Each row is a point. Each copy is the shape, with its points in the same order, stretched, turned, moved and blurred by noise. Is it also mirrored, or only turned?
In the rows, zero is written as 128.

Shape (6 x 2):
[[168  85]
 [ 45 157]
 [ 75 115]
 [118 110]
 [153 136]
 [162  65]]
Copy 1:
[[167 152]
 [ 40 122]
 [ 95 162]
 [123 147]
 [120 111]
 [190 184]]
Copy 1 is: mirrored
Copy 2:
[[155  90]
 [ 47 151]
 [ 65  95]
 [ 97 109]
 [155 150]
 [131  68]]
Copy 2 is: only turned

Shape:
[[164 149 106]
 [107 116  49]
 [140 139 148]
 [125 146 120]
 [118  62  61]
 [157 136 165]]
Copy 1:
[[170  89  86]
 [192 106 171]
 [120 123  87]
 [146 127 100]
 [153  75 226]
 [100 116  74]]
Copy 1 is: mirrored
Copy 2 (6 x 3):
[[160 104 132]
 [193 108  67]
 [111 115 146]
 [146 120 124]
 [138  69  46]
 [ 98 109 157]]
Copy 2 is: only turned
Copy 3, 6 rows:
[[157  73 137]
 [183 154 238]
 [106 107 105]
 [111 109 150]
 [214 198 200]
 [104  89  69]]
Copy 3 is: only turned

Shape, 8 rows:
[[124 148 134 148]
 [153 153 134 150]
 [ 65  93 149 171]
 [147 137  26 145]
 [135  99  89 143]
 [ 89  59 155 183]
 [117  81 136 121]
 [109 177 115 122]]
Copy 1 (8 x 4):
[[126 109 104 112]
 [156 106  96 119]
 [ 39  89 139  93]
 [183 128 168  51]
 [136 106 165  94]
 [ 44  59 154 105]
 [ 96 108 168 126]
 [132 151  98 100]]
Copy 1 is: only turned
Copy 2, 8 rows:
[[106 150 129 120]
 [121 153 146 143]
 [ 85 191  76  27]
 [ 73  80  32 204]
 [111 132  71 128]
 [113 220  71  13]
 [141 148 115  82]
 [ 84 105 134 152]]
Copy 2 is: mirrored

Shape:
[[111 132 134 133 118 172]
 [105  94 110 145 102 122]
 [ 80  69  97 124  72 124]
 [ 86 158  98  80 107 110]
 [125 196 177 117 102  56]
 [194  99 121 128 119 109]
 [ 98 217 127 121 140  88]
 [106 131  94 134 165 118]
 [100 186 133 125  99  42]
 [136  47 181 107 157 174]]
Copy 1, 10 rows:
[[100 130 122 115 155 144]
 [144 147  91 126 156 147]
 [132 145  60 114 143 132]
 [153 104 103 112  60  88]
 [195  80 157  66  90  40]
 [161  79 124 158 181 101]
 [183 106 155 102  45 100]
 [157 159 127 172 104 163]
 [221  98 125  68  65  82]
 [ 41 162 157 172 222  78]]
Copy 1 is: mirrored
Copy 2:
[[153 115  84 159 144 137]
 [131 119 153 133 125  98]
 [124  84 159 119 124  79]
 [131  64 144  66 176 173]
 [119 168 150  41 225 157]
 [120 160 122  92  97 129]
 [149 124 158  72 208 197]
 [132 112 170 139 131 161]
 [127 139 196  31 210 150]
 [ 78 145  80 219 119 105]]
Copy 2 is: only turned
Copy 3:
[[142 102 139 140 159 112]
 [ 90 138 150 148  83 132]
 [ 62 154 139 203  65 129]
 [117 192  93 148 172 152]
 [192 108 112  76 196 215]
 [126  83  82 117  41 166]
 [187 177 121  75 226 166]
 [115 181 129  88 125 123]
 [174 173 129 103 162 203]
 [ 48  47 118  78  89 117]]
Copy 3 is: only turned
